Each row of a before or after table is a point. The points were changed in one or more steps. Then noise was added and the rows were shuffled. The steps act on columns, c1 being the first. What was done? A step turns or swaps two columns, mirrors them in a line or flattens them onto one, adds a multiple of one to another, or multiplies or shifts one. Angles are multiples of 10 degrees, from the lower column toward the higher: turns from -170 to 170, lines from 10 to 170 but not 90. Use the fewest steps. Two steps may share a column if one is a turn and the other turns, adds or multiplies; they go together, in the order done. Otherwise the lowest column goes first.

Before (10 x 2):
[[-3,-24],
[-13,26],
[-18,-4],
[-18,-2],
[-8,-9],
[10,-20],
[21,7],
[-24,-24],
[-11,19],
[32,-12]]
After (10 x 2):
[[1,-6],
[-1,-13],
[0,-74],
[1,20],
[0,-37],
[-1,-24],
[-1,57],
[0,-72],
[3,78],
[-3,-63]]
Steps: multiply c1 by 0; multiply c2 by 3

Before (10 x 3):
[[43,-29,5],
[-12,25,-17],
[6,50,-39],
[-12,37,-37],
[46,16,-6],
[10,-6,-31],
[-8,31,23],
[82,19,-64],
[28,28,2],
[25,-2,2]]
After (10 x 3):
[[6,-14,26],
[9,1,0],
[16,26,16],
[-4,-30,-4],
[17,-16,-6],
[-3,-9,-39],
[12,-22,-20],
[4,-64,-1],
[33,-57,36],
[-6,-53,5]]
Steps: multiply c1 by 0.4; turn c2 and c3 by -140 degrees

Before (8 x 4):
[[-1,5,18,-45],
[34,18,5,-9],
[-19,19,-5,53],
[30,31,-21,-51],
[5,8,-7,28],
[5,18,8,9],
[33,65,0,-4],
[9,1,-85,23]]
After (8 x 4):
[[29,11,34,-44],
[35,-6,12,-2],
[3,6,-29,9],
[34,40,4,-4],
[-19,32,-49,24],
[-2,7,46,-7],
[5,15,-1,12],
[10,-2,-60,-62]]
Steps: add -0.7 times c1 to c2; turn c3 and c4 by 60 degrees

Before (13 x 6):
[[-27,34,28,8,5,-6],
[-25,19,24,-6,8,-8],
[-12,33,3,-3,-28,0],
[-31,27,1,15,13,-37],
[3,3,18,-13,-7,-18],
[-4,17,-15,13,31,-14],
[-6,-10,-47,5,6,-3],
[-39,-10,23,13,0,-10],
[-3,22,-53,-74,31,-1],
[-15,-42,21,-13,26,-2],
[2,11,15,-5,20,-16],
[-6,36,23,3,-40,-32],
[-6,35,14,-6,33,-5]]
After (13 x 6):
[[-12,52,39,-3,-20,-2],
[-1,26,-62,14,13,-15],
[-8,57,-23,-4,35,-7],
[-31,44,-15,13,6,-34],
[-5,55,88,2,-16,-32],
[-27,31,28,-4,22,-8],
[-12,-70,2,-11,36,-3],
[3,16,-1,-4,25,-17],
[-5,33,-121,-75,-13,0],
[6,3,35,-14,4,-18],
[-38,-15,36,14,14,-11],
[-25,53,37,8,21,-6],
[-6,-15,-83,3,-26,-2]]
Steps: multiply c2 by 1.6; turn c3 and c5 by 40 degrees; multiply c3 by 2

Before (10 x 8):
[[-11,-28,16,7,25,48,12,32],
[-3,-35,32,3,-15,-12,10,-18],
[10,16,31,29,7,-27,-14,-3],
[3,-6,40,-20,7,71,-14,-2],
[-6,-4,-45,3,-11,-14,-35,-92],
[-9,8,2,37,18,-40,-14,24],
[14,1,14,-9,-43,-23,-69,45],
[21,16,-5,-4,-95,-43,-2,55],
[13,6,35,-15,19,-40,8,47],
[44,-6,3,34,16,-32,-11,48]]
After (10 x 8):
[[-7,61,19,-9,-21,-7,-8,15],
[-6,-14,-57,-6,-6,4,12,-39],
[24,63,14,-1,-6,-42,-37,0],
[-29,-22,9,14,16,18,-36,1],
[11,-41,-40,9,-14,-12,-55,15],
[-35,-25,-11,0,12,39,-11,10],
[-8,-13,30,-3,-37,3,-13,-8],
[19,-16,29,10,10,38,-19,18],
[4,-92,-2,18,-21,-46,3,21],
[-23,-15,-8,48,-5,30,-7,23]]
Steps: turn c1 and c4 by 80 degrees; turn c2 and c5 by 70 degrees; turn c2 and c6 by -130 degrees; turn c3 and c7 by -50 degrees; multiply c8 by 0.4

Before (8 x 11):
[[-5,-11,-24,8,-11,-14,5,-39,-21,-4,6],
[-6,-52,20,3,0,35,1,1,7,14,41],
[-6,3,-26,20,5,33,11,11,-10,-4,-7],
[20,-16,43,9,-48,44,1,12,-13,41,46],
[14,-1,15,19,12,9,20,-41,12,29,-8],
[3,-30,27,-7,-30,-26,35,-2,-4,0,-9],
[33,14,13,-22,-15,14,2,-2,-5,-8,-2],
[-8,11,-5,0,-44,-13,6,-8,3,54,-14]]
After (8 x 11):
[[-5,-27,-26,-9,-15,-31,20,31,-17,-34,-9],
[-16,1,-11,-9,-31,-8,74,-25,13,17,20],
[-34,11,-13,2,-7,26,-20,19,8,-10,-22],
[12,11,0,-17,-24,6,123,39,-14,62,0],
[8,-55,-23,40,4,-46,29,2,52,15,6],
[12,6,24,-8,9,25,-3,-3,25,-18,20],
[11,-11,22,4,-42,5,-5,-4,-21,-10,4],
[-29,-11,-39,41,-3,11,91,50,44,50,8]]
Steps: turn c1 and c3 by 170 degrees; add -1 times c2 to c9; turn c6 and c9 by 70 degrees; swap c4 and c11; turn c5 and c8 by -70 degrees; multiply c10 by 2.5; turn c7 and c10 by -60 degrees
